Each row is a point. Each copy is the shape, with its points in the same order, turned, moved and blurred by noise. Is it also mirrored, or only turned?

Shape (8 x 2):
[[ 30 -11]
 [-29  -2]
 [ 42 -45]
 [ -5 -42]
 [ -7  -5]
 [ 14  42]
 [ 62  43]
 [ 17  11]]
Copy 1:
[[ 38 -18]
 [ -8  22]
 [ 29 -52]
 [ -9 -23]
 [  4   8]
 [ 54  39]
 [ 95  14]
 [ 42  14]]
Copy 1 is: only turned
Copy 2 (8 x 2):
[[-35 -19]
 [ 22  -3]
 [-46 -47]
 [  6 -43]
 [  3 -10]
 [-21  42]
 [-70  38]
 [-22  10]]
Copy 2 is: mirrored
Copy 3, 8 rows:
[[ 28  27]
 [-22  -6]
 [ 25  61]
 [-18  38]
 [ -3   5]
 [ 36 -28]
 [ 80  -9]
 [ 25   1]]
Copy 3 is: mirrored

Shape (7 x 3):
[[ 22  14  55]
 [ -4 -36 -40]
 [ -3  36   9]
 [ -9  32  73]
 [ 20  43 -24]
 [ -2  21 -36]
 [-15 -29 -30]]
Copy 1:
[[ 16  16  64]
 [ -9 -14 -36]
 [ -9  47  30]
 [-15  30  87]
 [ 14  64  -6]
 [ -9  45 -20]
 [-20  -8 -21]]
Copy 1 is: only turned
Copy 2, 7 rows:
[[ -4  21 -70]
 [-13 -20  26]
 [-30  50 -30]
 [-45  33 -95]
 [-13  60  -6]
 [-24  37  18]
 [-32 -19  19]]
Copy 2 is: mirrored

Shape, 7 rows:
[[ 37 -15  13 -23]
 [-10  27  35  -7]
 [  1   0 -52  11]
 [-20 -20 -12 -45]
 [ 68  27  24 -39]
 [ 10 -22  27  85]
 [  8   1   6 -40]]
Copy 1 (7 x 4):
[[-11   9  21  36]
 [ -2  39  23 -28]
 [ 38 -29 -30   6]
 [-23 -34   6  -7]
 [-34  58  -8  47]
 [ 95  18  45  17]
 [-29   4  12   7]]
Copy 1 is: mirrored
Copy 2:
[[ 12  -1   4 -37]
 [ -6  26  -9  20]
 [ 44 -44  36  22]
 [-32 -28  27   0]
 [  7  47   5 -42]
 [ 58 -37 -73  37]
 [ -7   1  15 -15]]
Copy 2 is: mirrored

Shape, 11 rows:
[[-69  -7  23  38  20  30]
 [-10  13 -30 -53 -31  10]
 [-51  18 -47  -8 -43 -22]
 [ -5   5 -64  33  58 -35]
 [ 16 -17  18 -35  53   4]
 [ -9  33  10   0 -52  -2]
 [ 14   2  38 -65 -37 -13]
 [ 10  -7   9  41 -14 -11]
 [ 33 -25   2  -4   1  -3]
 [ 36 -20   9 -24 -16 -60]
 [-39  38  18  21   7  42]]
Copy 1:
[[-81 -25  -8   3  31  -2]
 [ 25 -22 -33 -50 -38  17]
 [-22 -18 -60 -66 -43 -24]
 [ 25 -30 -55  -3  43 -77]
 [ 35 -21  26 -11  42   8]
 [-21   7 -15  -9 -68  -5]
 [ 29  18  25 -50 -45  29]
 [-15  33 -20  14 -13 -22]
 [ 30  23  -6   1   9   5]
 [ 53  61  -4 -42 -15 -21]
 [-45 -45  -4  26 -11   5]]
Copy 1 is: mirrored
Copy 2:
[[-53 -34 -28  53   8  10]
 [-32  45  -6 -50 -16  -5]
 [-39  33 -63 -21 -34 -36]
 [ 14   6 -95 -12  56   4]
 [ 11  17  20  -2  61  10]
 [ -8  32 -21   4 -59   6]
 [ 10  51  49 -14 -22 -21]
 [ 29 -13 -31  14 -25   5]
 [ 34  -8  -3 -26   8   4]
 [ 59  32   0 -21  -1 -44]
 [-43   7 -22  35 -16  42]]
Copy 2 is: only turned
Copy 3:
[[ 15  -5 -11  25  38  90]
 [  3 -30  -4 -57 -16   2]
 [ 21 -73 -37 -39   0  14]
 [-13 -14 -90  12  42 -19]
 [ -4  19  33  15  33 -17]
 [ 57 -39  -7 -11 -36  23]
 [ 37 -29  56 -29 -19 -18]
 [ 26 -23 -25  42 -16  16]
 [  4  -2  -9  23 -18 -20]
 [ 13 -56  16  20 -10 -52]
 [ 44   4 -20 -13  23  65]]
Copy 3 is: mirrored

Shape, 12 rows:
[[ 42  42   8   0 -29   4]
 [ 44 -12 -76 -19  14  27]
 [ 13  36 -43   1  -2 -88]
 [-66   3 -36 -36 -40 -34]
 [-58 -21   0  -6  33  21]
 [-32 -39 -64 -43  41 -44]
 [-17 -64   9  51 -14  22]
 [-51 -31  27   8  60   9]
 [-40  25 -30  52  62  15]
 [ 23   0  22 -14 -55 -34]
 [ 10  32  17 -15 -26 -66]
 [-56  17  20  57  32 -14]]
Copy 1, 12 rows:
[[ 27  21 -43  28 -34  10]
 [ -6 -53 -52 -36  -2  49]
 [ 65 -14 -52  19  63   1]
 [ 39  27  21 -55  54   0]
 [-49  -9  14 -37  26 -36]
 [ 10 -51 -24 -72  74 -16]
 [-13 -50  63  -5 -28 -21]
 [-59 -23  16 -16  28 -67]
 [-64 -26   8  36  57   3]
 [ 65   9  -9  -6 -34 -23]
 [ 66  20 -28  17  13 -39]
 [-32  -3  32  40  46 -43]]
Copy 1 is: mirrored
Copy 2 (12 x 6):
[[ 65  34  -7 -46  18   4]
 [ 20   8 -59  23  41 -11]
 [ 64  38  23   8  21 -88]
 [-21  73  18   6 -30 -50]
 [-39  -6  36  13  -5   5]
 [-43   5 -22  35  10 -83]
 [ 23 -41   5   0 -70  24]
 [-40 -47  65  -2  -5   4]
 [ 12  -6  57  55  18  17]
 [ 46  31   0 -69 -31 -38]
 [ 50  38  31 -57  -3 -72]
 [ 21 -19  92  13 -16   2]]
Copy 2 is: only turned
Copy 3:
[[ 61  32 -36  10 -17   1]
 [ -8 -19 -43  34   1  69]
 [ 48 -48 -95  18 -50 -21]
 [-40 -16 -38   6 -77 -46]
 [-37 -35   8 -10  14 -36]
 [-62 -67 -76  11 -10 -10]
 [ -5 -16  26  78  25 -41]
 [-25 -49   4 -12  50 -56]
 [ 25 -86  20 -14   9  -6]
 [ 30  38 -56  40 -25 -44]
 [ 46   5 -80   7 -36 -53]
 [ 34 -62  16  -7   0 -69]]
Copy 3 is: mirrored

Shape (13 x 8):
[[-51 -14 -25  35  20 -18  16   5]
 [-35 -17  29  -4  -2  43  22 -67]
 [ 24 -16  36  -1 -39   3  15  14]
 [-26 -26  46  18  22   4 -54 -22]
 [-40   6  35   4 -19  46  -1 -70]
 [-22 -21 -45 -12  23 -12 -59 -61]
 [  2   5  25   8  36 -39 -24   0]
 [ 34  24 -22 -23  21  21  -6  16]
 [ -8 -21 -32  38  53  13  12 -53]
 [ 21 -17   7 -27  22  22  20   9]
 [  5  23  31  68 -19 -22  22  -4]
 [-52 -35 -14 -33 -32 -23  34 -51]
 [ 23  13  25  34   2  31  18  -7]]
Copy 1, 13 rows:
[[ 50 -11 -45   2   0 -23 -14  13]
 [-20   4 -18  32  13 -39 -45 -56]
 [-33 -57  32   6   1  -2 -23   9]
 [ -1  12  -4 -52  36   7 -33 -32]
 [-24  13  -3  36  36 -21 -58 -52]
 [  8  71 -36   4  -3  34  -9 -13]
 [  7   4   3 -40  31 -13  23  15]
 [  2 -21  16  34  17  35  49  -5]
 [ -5   8 -83  19  14 -11  14 -15]
 [-11 -36   9  15 -11   0  37 -32]
 [-13 -46 -17   5  54 -34 -24  49]
 [  5  22  -1  32 -54 -40 -45  -5]
 [-25 -51  -8  19  42  -3  -4  -5]]
Copy 1 is: mirrored
Copy 2, 13 rows:
[[ -3  35  -8  18  52  -6  33 -46]
 [-28 -20  66 -17  13   6  18   7]
 [-18  17 -26 -11 -33  19  19  26]
 [-65  -6   4  14  -5 -38 -13 -31]
 [-35 -35  63  14   0  18   8  -2]
 [ -3 -36  19   3 -11 -53  37 -87]
 [ -7  38 -14  14 -20 -44 -10 -35]
 [ 48 -21 -31   4 -15 -26   3   4]
 [ 14  -6  22 -35  44 -16  -4 -63]
 [ 16   4 -19 -29  -1 -33  16  25]
 [ -8  50 -13  12  -7  53 -23 -21]
 [-11  14  46 -12  -2   2  95 -17]
 [  1   0 -11  -8   3  24 -30   7]]
Copy 2 is: mirrored
